Every row gives one point. Each copy is the shape, with its points in the same order, stretched, turned, moved and blurred by noise. Some copies are also mirrored. Which?
In the rows, 128 means zero.

Shape, 8 rows:
[[ 98 121]
 [155 167]
 [ 88 118]
 [ 95 120]
 [136 166]
 [149 131]
 [116 107]
 [134 170]]
Copy 1 (8 x 2):
[[150 151]
 [136  65]
 [157 161]
 [151 156]
 [157  79]
 [108  97]
 [125 139]
 [160  80]]
Copy 1 is: only turned
Copy 2, 8 rows:
[[167 110]
 [107 192]
 [178 101]
 [171 108]
 [128 178]
 [116 148]
 [152 104]
 [131 185]]
Copy 2 is: mirrored
Copy 3:
[[139 106]
 [105 152]
 [139 104]
 [137 109]
 [103 132]
 [134 157]
 [149 134]
 [103 132]]
Copy 3 is: only turned

Shape:
[[133 118 113]
 [119 114 127]
 [161 144  77]
 [125 138 125]
 [138 160 153]
 [124 166 121]
 [ 92  91 171]
 [ 93 104  78]]
Copy 1, 8 rows:
[[131 110 148]
 [118 128 138]
 [179  75 148]
 [127 118 128]
 [112 110 103]
 [152 110 109]
 [ 67 165 131]
 [159 139 160]]
Copy 1 is: mirrored
Copy 2 (8 x 3):
[[122 105 123]
 [138 108 134]
 [ 81 116 101]
 [131 130 135]
 [152 174 142]
 [120 157 147]
 [185 108 158]
 [ 99  67 146]]
Copy 2 is: only turned
Copy 3:
[[145 138 142]
 [146 155 126]
 [117  97 175]
 [120 137 129]
 [105 111 105]
 [ 85 129 134]
 [170 195  81]
 [136 194 168]]
Copy 3 is: only turned
Copy 4 (8 x 3):
[[151 140  98]
 [131 134 101]
 [199 144  97]
 [147 124 120]
 [144 116 164]
 [162 109 135]
 [ 78 127 113]
 [147 127  40]]
Copy 4 is: mirrored

Shape, 8 rows:
[[154 135 146 124]
 [113 156 102 191]
 [116 164 137  91]
 [102 112 111  80]
 [134  98 131 128]
 [ 93 138 134 110]
 [ 69 111 158 148]
 [130 109  91 137]]
Copy 1 (8 x 4):
[[122 109 127 106]
 [123  79  92 167]
 [ 93 143 107 107]
 [139 167 164 123]
 [140 130 170 126]
 [ 94 135 128 131]
 [ 77 111 145 154]
 [174 134 152 148]]
Copy 1 is: mirrored
Copy 2, 8 rows:
[[156 147 135 140]
 [ 64 140  82 116]
 [176 120 140 104]
 [132  72 160 109]
 [120 106 138 154]
 [146  90 121 132]
 [128  72  70 192]
 [ 72 106 145 110]]
Copy 2 is: mirrored

Shape:
[[117 130 150 122 136 105 104 136]
 [145 133  92  84 137 163 154 141]
 [131 103  88 121  80 158 136 131]
 [136 149 103  92 118  96  90 137]
 [ 96 152 166 114 117 163 136 135]
 [118  94  97 114 109 137 122  91]
 [143 121 100  61 126 157 173 160]
 [106 130 150 118 135 112  97 162]
 [ 65 105 130 122  94 131 132  86]
 [134 156 104  95 153 135  87 160]
 [105 137 162 160 113 114 138 107]
 [100 150 144 137 127 117 112 114]
 [ 67 144 132 155 122 106 128 128]
 [144 107  98  89 148 186 166 156]]
Copy 1:
[[152 158 120  96 150 111 138 128]
 [135  60  96 116 136 169  97 131]
 [136  89  95 167 124 122  87 156]
 [150 142 100  78 123 134 124 173]
 [151 105 119 105 141  66 133  81]
 [104 122 111 135 143 100  92 166]
 [155  63  67 122 155 160  92 124]
 [173 153 125  99 163 104 146 129]
 [117 146 132 120 154  24  82 120]
 [151 108 131  80 133 159 153 161]
 [129 163 127 124 114  71 121  93]
 [135 148 142  92 124  86 128 120]
 [160 163 156 105 129  70  99  98]
 [133  51 104 148 159 165 103 115]]
Copy 1 is: mirrored
Copy 2 (14 x 8):
[[122 127 150 134 120 166 163 110]
 [140 100 131 172 149 120 110 116]
 [139 110 137 106 157 100  95  79]
 [179 136 160 145 122 179 156  65]
 [ 62 114 179 159 122 111 121 131]
 [139 143 101 109 143  92 151  99]
 [142  65 132 175 142 133 112  96]
 [120 111 172 140 147 177 161  88]
 [ 71 157 119 111 127 102 156  90]
 [162 132 165 179 172 161 152  88]
 [ 73 147 139 114  82 141 123 150]
 [ 92 158 152 143 116 143 143 125]
 [ 59 171 140 137 141 163 137 101]
 [129  77 121 165 187  92 107 122]]
Copy 2 is: only turned
Copy 3, 14 rows:
[[125 125 103 160 132 114 104 104]
 [ 79 122 100 120 133 146 181 125]
 [114 151 138 123 127 145 165 174]
 [103 104  91 130 139  99 118 151]
 [125 156 122 141 158 106 170  60]
 [138 133 108 153 107 139 149 190]
 [ 58 140  96 138 136 147 189 123]
 [117 121 113 166 151 112 107  84]
 [159 153 128 188 111  98 159 155]
 [ 96  81 101 133 167 125 132  95]
 [142 154 127 143 100 103 123 103]
 [141 122 120 148 127  95 125 101]
 [130 125 155 170 111  89 128  98]
 [ 75 133 110 128 136 183 191 109]]
Copy 3 is: only turned

Shape:
[[162 159 138 125 155 101  96 161 133]
 [174 132 125 135  95 150 137 115 125]
 [128 127 139 150 144 145 113 144  95]
 [111 138 121  96 152  94  89 182 106]
 [122 144 118 105 127 135 163 107  96]
 [127  75 112 159 120 119 110 113 123]
 [130  82 157 166  85 155 147 104 144]
 [161 138 142 127 111 146 160 147 101]
 [138 117 145 123 117  92 114  99  98]
 [128 120 139 152 165 168 158 175 146]
 [147 113 142 121 167 138 151 172 105]
 [169 142 133 183  89  96 129 141 145]]
Copy 1 (12 x 9):
[[125 145 137 164 116 162 108  84 139]
 [107 158  65 106 121 110 128 141 134]
 [121 128 135 152 138 105 151 129 160]
 [128 125 194 181 133 185 148 116 126]
 [162 169 124 134 129 110 137 162 138]
 [101 151 142  84 139 100 173 117 108]
 [ 97 120  83  86 153  60 141 127  98]
 [114 164  77 161 143 111 134 139 142]
 [115 174 161 103 132 111 128 140 123]
 [140 114  87 196 139  97 148  79 128]
 [125 157 113 209 130 104 157 104 135]
 [ 93 173  86  91 180 142 106  82 120]]
Copy 1 is: only turned
Copy 2:
[[128 155 156 102 104 124 117 179 172]
 [150 109 170 174 122 126 119 112 108]
 [142 130 149 100 137 130 131 135 121]
 [108 169 116  58 115  83 155 170 174]
 [128 116 126 153 167 115 159 114 137]
 [122  91 130 126 100 133 113  86  95]
 [152 127 145 149 121 141  88  55  86]
 [130 140 180 143 152 118 123 124 125]
 [131 111 134 142  94 134 151 105 126]
 [118 177 143 109 181 129  72 149 127]
 [ 96 162 150 107 160 122 109 161 129]
 [133 121 210 140  84 119  83 102 157]]
Copy 2 is: only turned
Copy 3:
[[194  97 111  82 130 142 131 104  71]
 [115 133 156 102 125 106 124 172 111]
 [122 123 123 127  85 139 109 108  95]
 [177  96  47 136 132 174  99  84  67]
 [135 163  88 125 117 149 109 140 171]
 [ 57 110 144 121 132 125 102 137 100]
 [ 41 127 160 133 126  72 157 150 123]
 [131 133 105 100  97 126 135 155 103]
 [120 159  85  79 136 108  89 117 112]
 [120  81 137 145  86 166 191 122 114]
 [133 113  76 106  85 178 156 124  87]
 [130  80 159  62 133  69 120 148  86]]
Copy 3 is: only turned

Shape (16 x 11):
[[126 127 127 133 176 158 151 122 144 192 154]
 [127 171 102 134 132 143  91 172 109 119 128]
 [127 118 142 162 130 176 171 124 184 161 125]
 [151 152 122 119 140 125 170 126 115 110 119]
 [130 134 154 102 136 165 173 150 168 175 129]
 [170  77 151 121 138 116 159 120 115 141 157]
 [ 91 168  93 119  88 143  94 162  92 127  88]
 [121 128 124 106 121 116 137 102 128  94 139]
 [153 148 126 105 117 142 134  79 109 115 114]
 [102 179  76 103  90  95  99 153 149 119  85]
 [113 123 144 126 141 106 164 121 110 121 126]
 [146 118 143 110 110 118 155 120 150  91 142]
 [161 140 126 149 106  98 164 106 117 137 136]
 [123  92 148 147 163 149 162 168 177 134 160]
 [161 104  94 129 133 123 152 116 117 108 101]
 [150 110 177 140 152 115 151 121 169 138 111]]
Copy 1, 16 rows:
[[153 186 158 169 165 168 139 131 135  98  75]
 [151 101 148 100 154 135 157  80 173 121 164]
 [121 146 110 187 110 173  96 152 145  91 112]
 [128 160 147  80 158 159 119 164 122  97 137]
 [183 144 124 148 142 161  85 165 158  65  85]
 [132 168 143  98 105 124 123 154  64  57 105]
 [122  87  94  78 177  82 149  85 196 111 156]
 [139 139 107 120 140 117 149 168 107 114 147]
 [140 193 107  88 129 119 122 152 119 128 125]
 [132  80 154 119 164  69 124 128 185 120 168]
 [115 139 123  95 145 158 142 174 120 105 107]
 [150 133 117 123 100 133 118 180  99  88 153]
 [ 99 180 165  95  98 132 143 175 131  81 132]
 [146 106 135 171 132 200 121 145 107  86 128]
 [ 92 164 139  93 149 130 103 127  73  82 153]
 [129 125 156 127  71 168  98 152  93 111  82]]
Copy 1 is: mirrored
Copy 2:
[[159 124  74  76 184 114 159 107 120 163  80]
 [132  75 149 129 149 173  72 117 122 178 148]
 [ 75 164  84 119 192 101 148 103 126 144  59]
 [115 114 159 123 106 130 153 119 153 147  86]
 [ 94 156 120  68 178 101 150 144 151 175  77]
 [126 137  91 102 119 136 213 135 168 155 144]
 [142 124 174 146 132 173  12 158 149 131 140]
 [112 125 155 117 108 149 144 146 115 106 138]
 [124 156 149 108  68 168 129 137 123 141 105]
 [ 99  84 165 154  85 152  18 194 135 107 133]
 [143 135 150 140 125 102 161 129 152 117 126]
 [ 69 129 150 121 112 141 172 149 133 130 133]
 [121 126 123 174  97 152 159 154 142 143  99]
 [ 86 108  91  98 219  86 192  96 137 148 121]
 [108 116 115 125  80 136 138 114 176 115  99]
 [ 96 140  95 128 102  69 184 111 147 152 135]]
Copy 2 is: mirrored
Copy 3, 16 rows:
[[121 154 150  98 164 155  91 152 138 164 134]
 [122 135 105 110 135 137 160  95 142 133 164]
 [125 178 159 154 163 135  96 157 166 154 125]
 [154 120 116 151 127 119 128 139 154 148 166]
 [139 150 139 142 182 148 132 152 118 165 135]
 [131 110 119 143 141 153  70 133 113 142 128]
 [135 157 106 122 105 124 206 137 136 119 166]
 [152 103 117 134 109 111 156 151 155 115 134]
 [157 128 106 137 111  81 134 153 135 131 158]
 [108 117 132 130  94  96 236 139 156 131 163]
 [157 123 134 149 119 147 122 145 152 150 141]
 [147 104 122 157 136 113 138 134 151 132 131]
 [121 117 100 146 102 117 115 144 160 161 148]
 [125 132 157 144 192 175  89 123 152 140 118]
 [136 118 140 160 114 109 115 147 157 126 174]
 [142 130 158 151 139 133  98 119 122 164 122]]
Copy 3 is: mirrored
Copy 4, 16 rows:
[[ 97 154 133 162 150 112  92 152 193 100  99]
 [127 103 106 150 170 182 147 131 137 166 125]
 [ 78 154 142 124 117  78 126 172 165 125 134]
 [155 124 125  98 154 127 104 107 152 127 139]
 [ 87 120 127 120 117 117 126 175 198 119 146]
 [116 119 174 121 118 112  65  95 162 109 110]
 [124  63 102 149 161 179 162 149  99 168 196]
 [150  98 114 119 100 137 100 117 120 124 151]
 [154 116 134  86 156 143  86 125 110  97 138]
 [165  50  99 133 132 137 169 164 113 182 187]
 [149 115 136 134 111 128 118 107 145 115 156]
 [137 101 129  99  84 124 107 118 133 135 146]
 [167 134 165  98 129 108  81 122 136 147 151]
 [ 68 135 130 155  88 100 137 132 197 136 110]
 [132 109 142 105 166  86  80  89 130 117 126]
 [123 126 170 122 102  98 144 142 169  99 108]]
Copy 4 is: only turned

Shape, 15 rows:
[[127 135  71 124 146 138 134 111 111  96 138 123]
 [131 151 104 128 130  99 114 128 116  88 137 107]
 [125 105 120 150 146 147 101 100 149  63 151 113]
 [112 111 119 152 152 107  97 132 119  78 132 136]
 [ 95 111 111 139 113 143  93 129 119 103 143 105]
 [ 96 155 132 128 157 145 108 109 111  88 143 125]
 [139 108 157 143 125 131 154 175 163 112 177 120]
 [156 152 111 116 135 109 128  85 135 153 114 155]
 [161 107 154 184 177 158 114 160 164 141 134  70]
 [163 170 122 142  94 120 163 116 171 147  95 149]
 [114 103 149 189 138 117 163 138 163 130 164  93]
 [143 146 118 137 128 132 158 106 120 111  78 152]
 [186 154 140 122  98 111 164  89 114 141 101 130]
 [105  81 158 138 166 129 138 153 183 106 134  75]
 [149 173 127 139 104 106 161 112 156 117 120 124]]
Copy 1 (15 x 12):
[[ 96 146  92 111 131 148 146  90 114 149  97 151]
 [ 97 137 126 147 149 133 134  83 103 133 104 137]
 [134 166  64 167 167 147 122 110 123 167  97 115]
 [137 159 110 158 144 139 153 105 113 130  99  95]
 [157 137 132 135 149 145 105  83 135 162 107 107]
 [111 120  89 128 164 116 125 107 112 143  93  90]
 [134 145 113 133 149 154 112 161  69 155 190 122]
 [ 52 151 121 141 119 114  99 132 150 104 110 144]
 [139 144 136 164 168 135 136 197 130 214 119 110]
 [ 81 123 113 162  85 113  79 164 132 105 126 186]
 [154 180 120 133 151 128 105 178  69 170 122 139]
 [110 135  81 145 106  97 138 143 138 105 101 178]
 [ 71 146 115 148 133  71 107 137 142 107 137 199]
 [166 145 119 145 194 175 126 179 109 160 114 117]
 [ 87 128 109 161 120 115  92 144 100 116 118 178]]
Copy 1 is: mirrored
Copy 2:
[[104 119 125 153 109  99 174 120 147 159  83 101]
 [127 100 144 143 136 119 171 117 138 142 126 106]
 [103  73 146 153 157 107 131  94 100 185  78 158]
 [127  78 135 159 160 100 126 123 138 160 133 127]
 [101 122 163 153 147  80 129 106 114 149 127 135]
 [117 105 140 132 144  98 159 137 112 140 114 164]
 [134 102 158  93 191 161  98 117 171 139  94 147]
 [122 114  76 137  97 156 128 115 129 108 114 109]
 [200 127 101 100 190 128 105  67 106 155  76 170]
 [150 117 124  92  65 162  99 120 117 112 107 116]
 [152 116 167 135 173 134  95 108 135 131  51 157]
 [141 125 108 127  70 140 138 155 119 153 116 125]
 [138 146 102 136  77 214 159 130 123 116 114 125]
 [151 105 127 102 217 119 114 129 102 188  72 130]
 [141 109 145 108  89 159 135 125 119 123  99 119]]
Copy 2 is: mirrored
Copy 3 (15 x 12):
[[118 153 124  94  95 123  98 126 131 192 166 163]
 [141 109  95 123  74 130 116 137 104 164 177 169]
 [132 114 116 131 112 138  94 133 100 184 107 126]
 [147 123 124 155  98 155 144 126 112 185 136 141]
 [138 122  93 106 136 123 152 121 120 166 106 154]
 [162 105 106  96  87 125 119 111 124 168 156  94]
 [161 139 105 142 127 144  90  94 136 109  94 156]
 [113 110 150 143 111 132 117 172 182 156 216 115]
 [190 126 140 112 172 196 114 175 113  66  87 143]
 [ 81  96 160 120  76 148 118 170 186 104 182 144]
 [125 131 110 122 130 217 104  98 114 120  79 120]
 [ 87 109 180 110  79 145 135 130 143 139 174 134]
 [ 93  76 161 113 113 128 107 128 136 114 209 148]
 [145 146  98 164 137 170 120 143  77 102  60 113]
 [ 96  89 124 114  57 150  98 141 140 122 183 139]]
Copy 3 is: mirrored

Shape (16 x 12):
[[ 73 141 159 107 108 110 137 153 153 154 104 178]
 [139 138 120 139 114 159 125 133 141 156 145 121]
 [121 118 105 133 119 133 105 165 126 131 148 101]
 [161 132 121 127 126 140 165 102 133 139 116 107]
 [123 127 145 113 103  73 126 160 123 129 109 158]
 [129 121 121 118 154 113  94  83 104 105 139 132]
 [149  84 147 143 118 147 135  93 153 126 122  92]
 [153 138 159 145 147  93 100 100 138 112 156 168]
 [ 91 157 150 126 105 102 145 150 159  88 105 174]
 [151 126 126 129 150 134 115 122 149 133 108  89]
 [123 113 131 161 133 146 162 117 147 157 115 100]
 [129 109 105 152 162 138 143 164 125 154 148  83]
 [143  96  88 152 145 127  91 142  95 117 146 152]
 [101 152 152 132  99  71 118  97 123 108 154 168]
 [129 144 184 128 128 104  97 110  80  84 143 171]
 [101 160 157 152  98  92 117 130 134 128  81 153]]
Copy 1:
[[128 104 113 139 108 187 182  86  99  61 135 113]
 [154 133 120 114 121 134 145 140 154 148 115 126]
 [162 131 102 104 112 111 124 151 149 114 157 128]
 [ 87 137 125 150 124 149 100 147 128 165 114 116]
 [108 122 119 125 114 124 129 107  98  55 129  96]
 [ 87 137 108 105 112 107  86  90 108 158 124 155]
 [112  98  86 119 143 144  97 154 123 182  85 122]
 [125 132 122 101 124 123  89  59 118 156  82  99]
 [133  88 127 169  73 172 132  81 121  85 144 103]
 [127 127 108 145 150 128 116 126 123 163 136  96]
 [134 116 101 125 131 186 132 160 108 177 121 106]
 [171 157  99 105 130 162 107 174 128 147 157 105]
 [143 159  88  88  91  73  99 146 119 133 107 141]
 [ 93 107 128  90  85 141 113  60 121 119 121 129]
 [ 96 123 154 106 109 125  89  75  78 136  87 164]
 [113  88 135 133 110 144 175  90  83 119 135  91]]
Copy 1 is: only turned
Copy 2 (16 x 12):
[[105 136 187 137  95 159 221 145 117 150 164  84]
 [116 149 119 143 151 129 129 144 123 140  91 119]
 [125 142  93 101 150 145 133 186 139 136 128 128]
 [123 132 137 191 137 133  70 130 110 130 106 135]
 [143 143 145 122  95 137 164 176  98 151 178  84]
 [145 102 107  89  89 134 111  98 138 137 118 134]
 [108 155 159 142 128 121  81 133 123  91  77 145]
 [159 160 135  93  88 133 148  82 122 161 119 101]
 [151 154 164 162 104 204 201 108 118 115 175  77]
 [112 150 139 155 123 115 112 141 113 123 110 163]
 [104 137 173 174 136 148 101 154 156 122  98 155]
 [107 132 127 137 165 137  95 194 175 153 137 167]
 [144 127  91 100 119 114 118 153 192 156 132 122]
 [172 132 116  76  84 194 165 106 109 150 134  71]
 [206  75 141  68  81 134 143  68 107 133 133  87]
 [160 132 167 140  73 166 189 132 108 124 124 104]]
Copy 2 is: only turned
Copy 3, 16 rows:
[[130 148 163  83 218 117 117  76 128 131  89 150]
 [106 108 141 152 133  99 126 168 128 100 130 143]
 [138 135 129 154  87 115  98 148 123  82 111 127]
 [143  72 166 167 133 102 125 162 100 144 142 134]
 [144 139 154 136 156 131  93  81 140 154 115 111]
 [132 122 127 136  98 200 147 135 148 152 102 132]
 [193 102 179 144  99 101 186 158 135 118 126 117]
 [115 123 110 142 125 177 187  87 182 133 126 141]
 [112 130 185  88 159 142 100  55 137 106 130 154]
 [166 128 155 158  99 122 155 156  90 135 154 153]
 [182  88 163 152 145  97 148 159 106  95 135 134]
 [177  91 100 176  97  97 107 178  84  75 129 130]
 [153 117  96 143  87 159  92 175 179 125 130 119]
 [ 82 126 160 131 157 189 147  51 179 129  79 123]
 [ 77 132 132  87 121 209 152  99 179 149 113  76]
 [118 158 203 124 181 161 133  88 139 128 153 124]]
Copy 3 is: only turned
